Each row is a point. Before rounding, the points of a table are all equally far from one centre. They may lie mostly on one side of it. Where is the centre, to within rounding?
In the rows, 128 means zero.

Points:
107,93
83,123
82,129
95,160
94,159
158,113
84,143
Centre: 122,130

Points:
76,132,132,183,131,134
79,167,106,131,133,151
72,155,109,142,132,107
91,177,105,138,111,124
106,166,124,133,193,124
76,185,140,155,138,121
90,166,95,152,140,107
91,175,123,114,165,109
71,167,113,131,135,142
Centre: 120,144,139,141,139,129

Points, 19 rows:
130,114,99,104,142,72,93,144,141,140,74,156
128,146,68,123,118,129,122,131,122,140,56,76
121,171,125,113,129,113,157,146,117,153,154,121
110,146,118,135,160,154,150,153,154,158,96,94
126,133,107,102,160,111,166,165,150,140,63,80
134,150,109,130,177,111,132,149,164,134,49,106
126,101,141,86,163,138,100,136,172,122,114,135
145,122,95,80,145,121,138,165,162,127,42,154
116,133,108,66,163,122,125,142,127,107,58,156
136,184,123,97,150,163,110,139,188,127,101,108
146,108,120,115,137,112,114,142,127,165,38,86
101,150,96,92,126,88,132,177,177,158,101,110
121,136,114,111,165,138,136,152,116,137,82,73
113,148,98,105,166,133,154,119,115,158,113,98
145,131,99,69,140,132,104,150,156,111,102,73
116,127,137,131,125,135,114,133,171,198,73,151
149,155,88,145,145,155,117,161,154,135,88,116
129,123,63,93,142,102,144,130,162,166,84,99
153,123,96,134,137,123,125,167,142,117,35,119
Centre: 133,143,130,105,108,117,136,121,148,129,86,123

Points (23 x 20):
145,164,161,90,130,200,70,101,112,143,87,120,135,135,121,104,113,141,162,130
145,139,175,104,124,177,108,99,119,121,105,112,88,109,99,63,132,109,119,157
136,151,133,114,133,148,76,125,112,96,95,104,182,145,167,100,93,156,128,181
136,96,119,102,116,169,102,136,130,94,92,112,159,146,189,87,130,153,152,108
175,147,187,85,100,150,102,101,154,107,102,134,127,121,182,68,128,125,117,138
147,183,144,112,125,171,112,89,92,117,115,114,151,142,162,129,81,128,143,127
102,148,136,104,138,167,63,99,118,112,82,107,156,88,131,117,102,142,153,169
111,147,121,93,82,170,77,103,83,102,83,139,133,155,179,84,112,130,148,124
176,137,141,100,119,155,131,96,103,139,127,91,154,78,147,103,113,142,119,122
155,156,151,68,98,155,81,94,106,116,93,133,107,140,179,120,128,119,151,188
150,184,135,76,115,148,83,85,140,111,110,117,170,154,150,76,112,135,131,188
130,120,124,108,132,154,98,132,134,75,69,73,116,91,149,119,109,156,147,101
152,181,138,90,160,167,103,122,104,95,93,116,128,138,126,75,108,149,143,105
114,173,118,120,135,139,111,145,98,125,77,104,193,139,122,130,97,128,152,109
114,127,111,68,106,166,85,64,96,120,81,129,146,132,140,90,128,161,129,133
164,164,154,100,126,150,69,161,182,94,99,100,127,101,153,79,86,100,131,145
123,152,126,106,124,149,104,110,137,91,76,78,163,110,168,63,96,155,162,132
118,114,132,87,94,149,112,143,117,82,104,135,116,119,187,106,76,108,151,109
122,135,155,100,100,144,97,133,162,151,95,49,128,109,149,119,115,110,190,136
155,116,111,116,73,165,100,114,109,87,69,107,163,119,175,70,126,132,136,165
153,149,155,93,109,173,101,133,102,131,102,139,187,96,129,130,124,94,104,130
142,163,141,76,91,135,88,75,121,99,95,151,122,126,143,96,107,194,139,124
135,160,158,98,82,155,89,114,106,102,90,113,191,98,105,133,106,126,120,147
Centre: 130,150,116,112,99,139,110,132,148,132,97,121,121,130,136,109,124,130,123,141

Points (28 x 24):
51,153,138,139,101,183,120,147,157,149,170,109,112,81,151,139,98,149,129,122,160,131,141,121
65,183,139,160,109,194,125,145,140,146,146,102,117,109,117,117,112,174,173,131,169,128,134,118
85,134,108,150,118,195,111,173,145,176,161,103,138,101,133,123,108,150,122,123,185,115,147,102
70,141,127,110,97,152,150,139,152,171,184,125,132,84,131,130,117,154,140,138,165,141,128,97
46,157,117,134,110,170,133,165,140,151,170,111,141,128,152,124,134,184,146,133,186,143,149,105
67,152,109,163,110,172,144,184,167,156,166,108,115,89,118,132,95,150,142,118,178,132,159,98
73,141,126,156,85,167,155,161,148,153,158,107,131,78,160,122,116,164,167,152,166,140,116,100
66,119,120,155,100,158,145,141,166,137,170,94,107,114,165,121,103,158,152,136,177,155,132,112
79,130,119,174,87,160,126,169,159,153,193,130,125,134,151,125,95,143,130,138,185,150,145,127
79,151,112,131,98,161,139,160,165,167,160,123,138,120,142,119,106,158,136,109,196,151,109,123
67,163,125,157,85,170,148,170,147,159,150,77,126,122,164,129,108,170,130,131,189,125,116,116
80,157,132,136,89,181,115,146,162,142,173,130,142,115,163,113,108,176,150,126,180,136,125,94
71,154,112,147,95,178,135,173,170,169,168,103,132,83,155,142,121,145,152,146,183,131,128,104
75,149,120,130,87,174,152,155,153,165,150,115,120,116,147,120,117,163,156,116,188,154,129,95
61,153,134,118,104,167,141,150,136,166,186,115,120,110,138,115,113,157,145,116,188,144,147,104
52,136,126,146,107,172,135,168,154,151,171,109,141,102,150,127,135,150,123,155,188,133,157,108
57,145,119,146,108,167,125,167,137,158,171,137,108,122,166,118,111,158,164,140,196,152,127,119
75,161,159,143,101,170,132,159,141,127,181,135,119,105,173,115,119,148,136,123,191,127,108,106
73,137,133,138,113,172,134,148,154,162,193,126,136,109,158,122,116,186,150,115,178,139,155,111
63,130,114,164,86,154,131,163,148,166,190,118,110,87,147,122,128,161,129,140,170,136,135,115
70,128,124,143,108,175,145,158,136,138,180,120,142,97,153,125,114,149,155,148,190,155,138,99
75,160,133,128,120,185,107,159,140,159,158,131,124,75,116,103,109,164,136,142,154,145,125,115
58,143,121,134,92,156,141,156,125,136,165,126,112,102,155,110,138,151,133,110,187,128,116,101
72,121,106,134,98,165,144,178,118,165,156,96,128,105,145,122,120,149,149,140,186,143,126,115
72,162,111,143,97,168,116,178,139,159,177,119,110,111,122,136,114,165,164,136,181,161,133,128
52,151,124,162,114,172,143,153,135,179,161,83,146,118,148,114,136,165,139,145,183,139,133,126
66,167,106,122,109,181,140,148,137,136,166,123,103,113,159,130,111,185,167,122,178,152,154,109
55,165,114,134,122,174,167,154,149,168,189,105,139,119,140,123,136,157,139,131,170,150,115,102
Centre: 112,173,118,156,136,132,134,151,135,148,149,119,124,124,156,132,116,140,137,138,138,124,144,111
